Each row of a before or after table is a point. The points were changed in one or more steps. Then noise was added and the rows were shuffled. The steps act on columns, c1 being the first. Write out the steps. A step turns or swaps two columns, mirrors them in a line or flattens them onto one, adds a multiple of one to another, or multiplies or shifts one. Angles are multiples of 10 degrees, from the lower column toward the higher: turns from -170 to 170, lines from 10 to 170 but not 90. Use the fewest steps. Two steps may share a column if one is a turn and the other turns, adds or multiplies; they go together, in the order done. Otherwise the lowest column goes first.

Before, 9 rows:
[[ 11  27  29]
 [  7  -4  -7]
 [ 16  25  32]
 [ 18   4  45]
 [-46  41   2]
 [ 15  22  -7]
 [ -2 -16  21]
 [ -7  25   0]
 [-28 -23  26]]
After, 9 rows:
[[  -5  -37   20]
 [  44  -41   45]
 [ -17   27    0]
 [-115   40    3]
 [ -69  -51   25]
 [  38   30   -7]
 [  17    3   -9]
 [  39   -7   32]
 [  29   -2   29]]
Steps: multiply c1 by 2.5; add -1 times c3 to c2

Before, 10 rows:
[[-12  32 -29 -45 -27  -3]
 [ 15  50  59 -42 -72 -53]
 [-48 -25  30  13 -42   7]
 [-28  81  -8 -46 -42 -10]
 [-43   1  23  10   8 -15]
 [  0 -47 -30   1 -23   6]
 [-17 -21  11  33 -39  16]
 [ 50  13 -10 -12   5 -17]
 [-44  12  74  15   7  30]
 [ 13 -36   7 -19 -14  11]]
After:
[[ -9 -44  -3   0  51  -8]
 [ 19 -18   3 -14   7  17]
 [-19   1 -75  41  72 -16]
 [  5  19  51  19  11   2]
 [-30  13 -18  -3 -17 -28]
 [ 13  32  15   3  20  12]
 [-22 -67 -49  13  59 -18]
 [-24  41  -5  40   9 -18]
 [-14  36 -65  -2 -18 -10]
 [ -7  23   7  52  -7  -2]]
Steps: flatten c1 and c6 onto the line at 40 degrees; turn c2 and c3 by -140 degrees; mirror c4 and c5 in the line at 150 degrees

Before:
[[ 25 -20  -3 -41 -33  11  27  15   0]
 [  4 -27 -17 -45  18  13   7   6  42]
 [  8  -6 -30 -39  33 -14  38 -54  42]
 [  3 -15 -32 -17  22  14  43  13 -17]
 [-14  17  -2 -19  -3 -43  -8 -41   1]
 [ 36  98  65 -17  28  -3   3   4  38]
 [ -9 -19  37  61 -51 -16  -5 -19   8]
 [ 86 -28  68 -44  30 -16   7  -3  -7]]
After, 8 rows:
[[ -5 -20  -3 -44 -25  13  29 -10   1]
 [ 56 -29  67 -46  26 -20   5  10  -8]
 [  8  96  63 -16  22  -3   2   7  42]
 [-24  -7 -31 -40  12 -16  37   5  41]
 [-25 -27 -16 -45  20  13   7   6  43]
 [-44  18  -3 -19 -13 -42  -7  -5   3]
 [-38 -18  35  58 -44 -19  -7 -17  13]
 [-28 -17 -31 -18  22  14  42   6 -17]]
Steps: shift c1 by -30; flatten c5 and c8 onto the line at 20 degrees

Before (13 x 11):
[[-40   7 -64  -1 -27  48   6  22 -21 -21 -45]
 [ 15   5 -16  23 -17  19 -27  -7  32   9 -70]
 [  6   5  31  48  12 -50 -31 -13  -1   1 -45]
 [-58  38  -2  16   3 -38 -24 -35  14  20 -25]
 [ 22 -51  11  -9 -26 -30  29 -24   4 -25 -48]
 [-48 -27 -41  24  34  23  49  57  23 -25   0]
 [-54   5 -53  24 -25 -34  18  57 -28  -1 -56]
 [ 39 -26 -14 -28 -31  36 -37 -37 -25  34  16]
 [ -2 -43 -51  27  17 -37   6 -39 -20 -16   6]
 [ 11 -39  29  60 -38 -35  15  -6  31  60   0]
 [ 14  -7 -19   5 -51 -50  23   8  10  -6  19]
 [ 23  -8 -42 -27  36 -47  29 -21 -20 -17 -45]
 [-37  51   9  45  13   9  39 -25  14   2  -9]]
After (13 x 11):
[[-26 -13  58   8   1 -50 -10  -7   0   2 -39]
 [ 46  11 -10  16 -36 -52  41   3  10  -6   4]
 [-20  -6   7  24 -32  21  -8  -3  31   8 -67]
 [-53 -51   8  10 -28 -36  -5  -2  13  18  18]
 [-38   9 -45  47 -52  49  28  22 -18 -22  -7]
 [-49  57  -8  48  12  23  68  28  20 -24  30]
 [ 26  28  66  18 -28 -35  33 -32  31  58  -7]
 [-54  31 -15  56 -61 -34  38  45 -30  -1  -8]
 [-36 -54  38  21  -5   8  59  14  15   0  19]
 [ -6   7 -14  55  15 -37  25 -59 -22 -15   6]
 [-28 -10 -48  17  30 -48  49 -21 -20 -16 -49]
 [  2  24   0 -15 -31 -31  47 -53   4 -23 -49]
 [ 51  -4 -31  -7  -8  36 -18 -45 -24  33 -14]]
Steps: turn c1 and c11 by -40 degrees; turn c1 and c5 by 30 degrees; mirror c2 and c8 in the line at 70 degrees; turn c3 and c4 by -50 degrees; shift c7 by 20

Before, 11 rows:
[[ 33   7  -7   9 -43   4  45  13 -31  30  29 -49   5  62]
 [-18  30  37 -11 -40 -38  -5 -27  -8  18  -6 -44  10  13]
 [ 41 -24 -17 -18 -20  -5  30 -14 -57  38   4   8 -21 -12]
 [  3  -6 -16  23 -18 -16 -17  13  50  -6 -33   0 -28 -10]
 [-47  -7 -26 -14 -13 -45  17  18 -21  32  43   4 -37 -17]
 [ -4 -46 -49 -37 -27 -13  -4  18 -29 -41 -27 -21 -19   5]
 [ -6 -11  14 -51  -9 -20  -3  40  21  82   7  56  -8 -12]
 [-22 -31  10 -24 -29 -11  52  -9  38   1  12  29 -14  -5]
 [ -1  12 -18   6  14  60 -16  52 -35  25  12   2  12  12]
 [-35  37 -12  42  -9 -10 -29 -23 -20  68 -20  -8   7  58]
 [ 11  74 -11  -5  82  -7 -19  10  13 -69 -29 -22 -12  11]]
After:
[[   0   11  -17  -12   19  -52  -14   61  -24   43   11    2   -1  -15]
 [  41  -24  -16  -32  -29   14   31   -5  -30   34    5   11    3  -72]
 [ -47   -7  -25  -46  -33  -18   17  -45   -3   86   43    5   21  -36]
 [  33    9   -6  -17  -29  -12   46    3  -84   72   31  -49  -32  -24]
 [  -5  -44  -49   -6  -33  -18   -3  -13  -17  -90  -25  -22   -1  -19]
 [ -23  -32    7  -28  -31    9   51  -11    8   11   13   31   -7    0]
 [   2   -5  -16   39  -30  -13  -18  -16   39  -46  -34    1   10   49]
 [  12   74  -11   33   58  -10  -18   -8    3 -105  -30  -22   61   29]
 [ -16   29   36  -13  -25   28   -3  -37  -13    3   -5  -44  -35    3]
 [ -35   37  -12   28   -4   23  -30   -7  -50   50  -21   -6  -11   28]
 [  -6  -10   16  -79  -11  -42   -2  -19   22   70    5   57   -1   15]]
Steps: add 1.5 times c11 to c10; turn c4 and c10 by 20 degrees; mirror c5 and c13 in the line at 20 degrees; turn c6 and c8 by 90 degrees; add -0.7 times c7 to c9; turn c9 and c14 by 60 degrees

Before (13 x 18):
[[-49  -4  25 -24  20  -4 -23  49  -4 -11 -47  14 -30 -12 -47  16   5  42]
 [ 30  -9  87   3  43 -46 -12  21  24 -20 -42  33 -23 -15 -17 -32  35  53]
 [  8  -7 -17  15  29  27  20 -44 -22   1   1 -41 -14  -7  -2  31  55 -29]
 [ 18  17 -37  -7  10  56  13   2  25  15 -11 -24  18  34  21  62  13 -22]
 [  4 -66  56 -11  42 -35  44  19  41  19 -35   8 -38   9 -37  -8  24  48]
 [ 16  11 -15   7 -25  22  28 -26  33  -9  27 -72  20 -18 -18  24  20 -22]
 [ 11 -32  44 -59 -15 -14  -5  24   0 -25 -30  30 -40  19 -27  22  42  40]
 [-19 -34 -39  11 -16  12 -18 -27  28  27  10 -51  32   4  34  35  44 -25]
 [-30 -10 -37  12 -36 -29   7 -36  -2  21  -1  54   1 -30 -12  23 -40 -17]
 [ 30 -52  -5  -9  34 -49 -12  62   5 -17 -30   3 -25  48 -45  -2  24  24]
 [-15 -14 -24  12  -8  20  22 -28  11 -32  -9 -54  -8  29  42  15  -2 -16]
 [-74  12   0  16 -13 -18 -11 -20  24  -7  51  67 -19   8 -28  38 -12 -10]
 [ 16 -10 -51  -2  14  19   0 -18  11 -11  28 -64  -4  -9  38  89   7   8]]
After:
[[  30  -12   31    4   44  -47  -79   19   19  -21  -43   52  -23  -14
   -17  -33   36   54]
 [  18   17  -10   -5   10   54   37    3   26   17  -13  -43   19   34
    19   62   15  -20]
 [   7   -7   13   18   26   24   21  -44  -22   -1    1  -40  -13   -6
    -2   30   55  -27]
 [ -29   -9  -21   13  -34  -29   32  -35   -2   23   -1   66    3  -30
   -11   23  -38  -18]
 [ -50   -1   -3  -24   20   -1  -27   50   -3   -9  -47   60  -30  -12
   -48   18    5   39]
 [  33  -53   -4   -8   35  -47    6   60    7  -17  -31   47  -26   46
   -45   -3   24   25]
 [ -21  -35  -48   12  -15   14   24  -28   28   28    9  -88   33    4
    34   36   44  -25]
 [ -76   12   -6   16  -12  -18   -2  -19   21   -9   52   94  -19    7
   -31   39   -9  -11]
 [ -15  -14   35   11   -8   21   38  -29    9  -34   -9  -94   -9   29
    43   15   -2  -17]
 [   3  -66   48  -13   43  -34  -43   18   42   20  -36   43  -37    6
   -36   -9   25   48]
 [  18   -9  -10   -1   15   19   49  -18    9  -10   28 -103   -4  -11
    39   87    7    8]
 [  17   11   29    8  -25   19   25  -25   33   -8   25  -54   19  -15
   -17   23   21  -22]
 [  14  -32   27  -58  -15  -14  -39   25    2  -24  -30   60  -41   19
   -25   22   42   38]]
Steps: add -0.7 times c10 to c7; turn c3 and c7 by -70 degrees; add -1 times c15 to c12

Before, 8 rows:
[[ 39  -3  54  -7 -44  -2  45  26   5  -8  19  -9  46   0   3   5 -17  32
  -30 -26  -5  41 -35  31]
 [ 16  19  36 -13 -50   9 -18  -8  32  18 -13 -53  -4  36  10  26 -22  17
   29   7   3 -77 -10 -42]
 [-20   9  43  28 -65   5  -5 -33 -16   8 -36  23  16 -33  11  47 -43  -1
    1   3 -20  31 -14  20]
 [-29  18   3  42   6  38  -9   3 -66 -13 -74 -29   7   6   8  66  -2  48
    3  25 -76 -22 -24  60]
 [ 13 -16 -18  49 -26  13 -11 -11  48   4 -44  21 -13  -6  23   4 -32 -21
   -3  26  60   2 -40 -11]
 [ 48  13 -33  29 -68  30  53 -24   8 -25 -12 -15 -21  -3  -7 -56 -14  23
  -31 -45 -19  50   5   0]
 [ 59 -36 -49   8  23 -16  -2 -20  10  -9  47   6  54 -47 -10 -31 -31  10
   -4 -31  40   7  61  10]
 [ -5  63   5  -3 -62  -4   4 -67  31  -5  -6 -24  45   3  53   9  18  22
   -1 -19  16   8  -8 -64]]
After:
[[ 59 -36 -48   9 -13  26  -3 -19  10  -9  55   5  -9 -47 -11 -32 -30 -38
   39 -12  36   6  60  10]
 [-29  17   4  42 -25 -30  -8   3 -66 -13 -78 -29  42   7   7  65  -3 -12
   21  -3 -63 -22 -23  61]
 [ 14 -16 -19  49  16 -25 -11 -11  48   4 -50  22 -16  -7  23   3 -33  11
  -16   9  60   2 -41 -11]
 [ 38  -4  55  -6  40 -19  45  27   5  -8  27  -9  14  -1   3   4 -17 -59
   23 -18 -25  40 -35  31]
 [ 49  14 -33  29  44 -60  52 -24   8 -26   3 -14  29  -3  -7 -56 -14 -16
  -30 -46 -44  49   5   0]
 [ 16  19  36 -13  38 -34 -18  -8  33  19 -15 -52  17  36  10  26 -22  20
   20   3  42 -76 -10 -42]
 [-20   9  44  29  54 -38  -3 -33 -16   9 -35  23  -6 -33  11  47 -43  -8
   12 -10 -36  31 -14  21]
 [ -4  63   5  -3  56 -28   5 -68  31  -5   2 -23   5   2  53   9  18 -33
   37 -20  13   9  -7 -65]]
Steps: turn c5 and c6 by 150 degrees; turn c11 and c20 by 20 degrees; turn c13 and c18 by -110 degrees; turn c18 and c19 by -50 degrees; add -0.5 times c22 to c21

Before:
[[  3 -32 -33 -24 -29  10  12  18 -46  24  24  15  27  -1 -11 -13 -26  16
  -13 -32 -24 -16   5  10 -14   8 -45  12  59  43 -39 -32]
 [  6  18 -31 -21 -16 -26  24  22 -44   9  33 -23  -7   3  -5 -14 -17 -32
   -7   6 -13 -54  26   6 -24   4 -13 -10  59  33 -27  -8]
 [ -1  34  55  76   9 105 -19  52  92  14 -23 -44  79 -31  13  55 -68  45
   -9  60 -20 -26  23 -11  32  -6 -17 -53 -13  -9  -9  25]
 [ 23  12 -57 -15 -28  16  -4  27 -30   9  65 -20   3  55  -6 -12  -3  -6
    3 -16   4  19   3 -16 -17  12 -35  13  41   6 -19 -33]
 [ 15 -14  14   9 -13  13  27 -16  26   3   6  69  68   5  -3 -12  38 -35
  -42  54 -58  14  -1  -2  85 -32 -15  50  -1 -49  -3  58]
 [ 24 -20 -29 -26 -17  31   3  40 -21  33  12  40   2  29  68 -17 -40 -12
  -18 -40  38 -19  25  24 -12  12   9  12  61 -32  17 -42]
 [  6   6  26 -25 -31  19  29 -27  28 -20 -12  59  41  26  -1  29  25   9
  -76  26 -49 -40   9  -9 117   0 -26  37 -24  32 -13  32]
 [ 17  30 -44 -29   4 -33  -7  24 -31 -13  11  14 -54  25 -37 -18 -22  31
    2  -6 -15 -10  23  23   4   2  11  57  31  -3 -38 -30]
 [-15   7  -9 -32  19  14 -33  29 -31  10  18   7  -2   4  47 -23   4  41
  -24 -28 -21 -54  52  12   1  16   1  27  36  21  -6  12]]
After:
[[ 24  28 -58 -16 -10  18 -10  25 -30 -28  66 -19   2  54  -5  -1  -6   1
    3 -18   4  18   3 -17 -14 -32 -37 -28  32   5 -19  -8]
 [ -2  42  52  72 -14 103  36  50  94  12 -24 -43  80 -28  13  45 -70   0
   -9  58 -19 -24  22  -8  32  29 -17 -15 -51  -1  -7   1]
 [-11  18 -10 -31 -11  12 -35  30 -30  20  17   5  -4   4  46  19   5   7
  -24 -27 -22 -54  51  13   2   9   0 -19  40  27  -6 -21]
 [ 17 -29  13  11  -7  14   4 -16  27 -14   6  68  69   3  -2 -30  38 -12
  -43  56 -59  15  -2  -5  88  63 -15  28  44 -51  -2  23]
 [ 24   4 -28 -25 -33  30 -15  43 -19 -18  14  38   2  30  66 -16 -43 -10
  -20 -41  39 -21  24  25 -13 -44   7 -47  41 -33  17  -4]
 [ 16  30 -43 -28  14 -33 -20  27 -32   2   9  15 -55  25 -38  -3 -21   0
    3  -9 -15  -9  22  22   5 -31  12   0  62   3 -38   4]
 [  1  -9 -32 -25 -23  11  -5  19 -46 -30  23  16  28  -2 -11 -16 -24   8
  -12 -32 -23 -14   6  11 -13 -31 -46 -49  41  42 -41  -4]
 [  6 -14  29 -24  21  20  40 -29  29 -32 -12  58  42  25   0  -9  25   5
  -76  27 -49 -40   8 -13 117  33 -23  40  20  29 -14  -8]
 [  6  45 -32 -20  -9 -27   2  24 -47 -15  34 -20  -6   4  -4 -28 -19   5
   -7   4 -12 -52  29   7 -26  -8 -10 -58  20  26 -27  -2]]
Steps: turn c28 and c29 by 60 degrees; add -0.5 times c28 to c2; turn c5 and c10 by 90 degrees; turn c7 and c16 by -60 degrees; flatten c18 and c30 onto the line at 80 degrees; turn c26 and c32 by -100 degrees
